Each row is a point. Each copy is the shape, with its points in the same order, stretched, turned, moved and blurred by noise. Say if it was mirrored as well.
In the rows, zero is written as 128.

Shape (8 x 2):
[[ 98 149]
 [150 132]
 [158 143]
 [ 83 154]
 [129 122]
 [174 133]
 [168  55]
 [136 120]]
Copy 1 (8 x 2):
[[143 144]
 [102 100]
 [110  83]
 [148 160]
 [109 129]
 [ 97  68]
 [ 52 129]
 [109 123]]
Copy 1 is: only turned
Copy 2 (8 x 2):
[[ 90 121]
 [115 170]
 [100 183]
 [ 75 110]
 [122 158]
 [119 195]
 [202 168]
 [130 158]]
Copy 2 is: only turned
Copy 3 (8 x 2):
[[117 165]
 [150 118]
 [171 101]
 [105 194]
 [123 128]
 [170  85]
 [109  75]
 [128 121]]
Copy 3 is: only turned

Shape (7 x 3):
[[153  71 126]
 [140  93 121]
 [151 123 162]
 [109 114 166]
 [115 111 123]
 [110 129 106]
 [127 238 155]]
Copy 1 (7 x 3):
[[ 93 149  81]
 [101 150 102]
 [136 106  95]
 [112  97 125]
 [102 133 133]
 [113 142 148]
 [211  96 171]]
Copy 1 is: only turned
Copy 2 (7 x 3):
[[142  79 175]
 [134  97 161]
 [ 83  87 139]
 [ 77 137 150]
 [130 128 149]
 [133 136 138]
 [ 66 124  77]]
Copy 2 is: mirrored
Copy 3 (7 x 3):
[[155 110 153]
 [139 116 143]
 [109 130 175]
 [108 166 156]
 [118 133 126]
 [117 128 113]
 [  7 136 148]]
Copy 3 is: mirrored

Shape (10 x 4):
[[120  82 137  96]
 [161 136 120 144]
 [162  76  69 147]
 [133 169 149 124]
 [135 106 145 157]
 [140 111 171 119]
 [152  91  98 152]
 [ 60 154 163 129]
 [127 107 136  96]
 [151 181 109  99]]
Copy 1 (10 x 4):
[[103 134  96 148]
 [184 106 107 103]
 [212 135  43 179]
 [139 105 158  64]
 [151 102 103 137]
 [123 100 112 102]
 [186 120  74 165]
 [ 60 124 203 124]
 [118 132 104 120]
 [165 133 149  39]]
Copy 1 is: only turned
Copy 2 (10 x 4):
[[128 119 119  58]
 [113 120 160 142]
 [104  42 131 106]
 [138 156 155 147]
 [ 95 135 124 119]
 [107 155 154  95]
 [ 97  84 125 111]
 [145 194  79 140]
 [133 120 130  82]
 [167 111 178 149]]
Copy 2 is: only turned

Shape (13 x 8):
[[109 118 145 134 172 166 177 130]
 [127 137 177 116 102 132 135 111]
 [173 143 113 144 124 142 103 109]
 [147 140 132 148 151 112 110 142]
 [150 145 104 147  99 100 135 120]
 [ 84 110 141 112 165 151 164  96]
 [147 166 189 123 108 124 160  82]
 [110 119 160 117 179  59 165 101]
 [178 168 120 110 109 136 111 135]
 [126 149 138 137 168 155 132 122]
 [117 154 136 135 105  92 121 103]
 [133 158 143 115 136 146 150 110]
 [159 119 123 135 134 138 101 129]]
Copy 1 (13 x 8):
[[162 200 112 140 163 172  95 114]
 [189 103  95 144 126 111 147 124]
 [ 89  81 134 133 159 127 155 152]
 [114 119 131 155 120 152 147 142]
 [ 94 111 154 120 134  85 149 129]
 [177 191  96 121 148 138  90 164]
 [178 135  75 157 160  91 172 129]
 [195 219 122 123 119 118 145 187]
 [ 95  65  90 120 125 124 177 115]
 [124 154  96 158 154 162 115 141]
 [135 117 110 138 119  76 143 160]
 [138 138  83 133 143 119 142 128]
 [118  88 136 133 136 149 139 152]]
Copy 1 is: only turned
Copy 2 (13 x 8):
[[103 145 138 171 127  69 139 112]
 [105 116 122 141 137 159 169 147]
 [108 165  91 119 116 140 103 127]
 [129 160 137 132 140 144 105 149]
 [135 117  95 108 129 119 113 148]
 [ 74 119 143 178 130  91 151  84]
 [ 83 105 116 140 148 146 181 182]
 [ 87  88 214 147 141 114 157 150]
 [119 172  83  93 156 164 114 139]
 [ 97 166 124 163 141 111 120 129]
 [114 101 123 142 139 150 128 155]
 [ 87 144 103 146 148 121 145 133]
 [120 168 120 115 121 148 113 112]]
Copy 2 is: only turned
Copy 3 (13 x 8):
[[192 100 150 153 131 196  96 147]
 [116  97 113  81 147 131 129 154]
 [143 146 159 124 134  92 147 129]
 [122 130 126 167 160 124 133 106]
 [117 174 113 124 140 100 123 156]
 [185 114 155 117 171 194  95 143]
 [136  78  92  93 167 111 125 201]
 [134 125  77 174 249 184 123 149]
 [163 143 108 108 111  73 156 123]
 [182 101 150 150 149 139 107 122]
 [100 138 107 105 181 101 110 146]
 [181 110 119 115 140 124 116 154]
 [130 143 157 130 136 125 153 104]]
Copy 3 is: only turned

Shape (13 x 9):
[[139 167 141  90 184 108 163 131 123]
 [ 96  97 126 128 141 179 161 134 150]
 [120 167 107 134 115 170  52 122 123]
 [ 98 144 106 134 117 159  49  90 164]
 [120 115  96 134  88 168  53 149 137]
 [127 144 189 132 174 126 150 122 107]
 [121 129 125 131 121 126 149 121 151]
 [145 155 162 135 205 101 151 142 162]
 [107 159 126 163  94 135 132 142 116]
 [147 107 111 166 121 156 153 128 127]
 [158 156 166 113 144 148 149 117 156]
 [142  94 103 153 121 120 155 105 110]
 [139 140 179  95 166  90 126 127 151]]
Copy 1 (13 x 9):
[[131 141 148 100 172  61 112 185  93]
 [111 108 170 165 160 178 117 111 130]
 [129 216 133  91 132 160 177  97 118]
 [ 91 190 166 107 121 149 135  93 147]
 [129 166 106 129 103 212 154  73 129]
 [116 107 147  89 185 109 141 135 110]
 [114 111 140 138 139 129 117 123 121]
 [109 139 120  95 204  60  98 154 142]
 [143 147 138 137 137 148 154  78  88]
 [137  82 131 167 152 159 148 110 162]
 [ 89 118 108 109 169  89 162 150 101]
 [147  60 158 162 121 139 127 115 163]
 [ 79 114 105  80 153  81  98 158 103]]
Copy 1 is: mirrored
Copy 2 (13 x 9):
[[133 133  67 135 214 135 119 118 128]
 [171  80 150 123 130 117 171 111 147]
 [222 171 172 121 145 124 108 127 151]
 [249 162 140 138 130 121 122 108 165]
 [198 146 186 111  87 110 116 127 188]
 [151  80 125 175 197 134 108 112 118]
 [144 128 128 146 138 157 148 109 151]
 [160  86  79 164 235 160 112 113 161]
 [152 144 177 169 129 174 147 151 151]
 [159  96 168 123 116 182 143 108 119]
 [149 134 135 133 211 144 135  63 151]
 [144 109 134 132  82 181 125 110  92]
 [136 112  80 168 194 120  94  88 163]]
Copy 2 is: mirrored
Copy 3 (13 x 9):
[[113 187 130 104 108 145 132 144  92]
 [ 94 139 132 159  82 110 165  86 152]
 [172  84 164 134 111 100  50  87 141]
 [128  63 135 132 115  79  42  92 159]
 [163  76 137 182 121  88  80  88 135]
 [126 162 113  93 100 156 172 162 152]
 [115 131 108 125 128 121 139  99 128]
 [111 196  67 102 106 143 132 147 138]
 [174 120 132 120 148 139 127  84 149]
 [147 156 117 129 111  84 160  81 141]
 [145 135  98 100  87 128 133 116 112]
 [119 154 125 121 134  76 171 104 139]
 [111 147  81 111 128 156 129 174 101]]
Copy 3 is: mirrored
Copy 4 (13 x 9):
[[121 182 172  90 133  67 194 105  98]
 [145  88  93 125  92  82 150 161 145]
 [196 164 104 113 139 169 138 131 140]
 [214 114  82 125 152 143 115 113 153]
 [167 142  66 120 137 162  79 173 143]
 [114 149 157 118  83 113 208  85  75]
 [145 109 129 136 137 102 140 149 119]
 [143 124 178  73 118  55 179  98  76]
 [160 130 129 145 137 148 165 174  90]
 [130  95 146 134 105 138 138 174 150]
 [149 155 188 123 101  90 149 114 123]
 [102  99 138 138 134 134 141 150 138]
 [118 165 152 101 132  73 143  83  81]]
Copy 4 is: mirrored
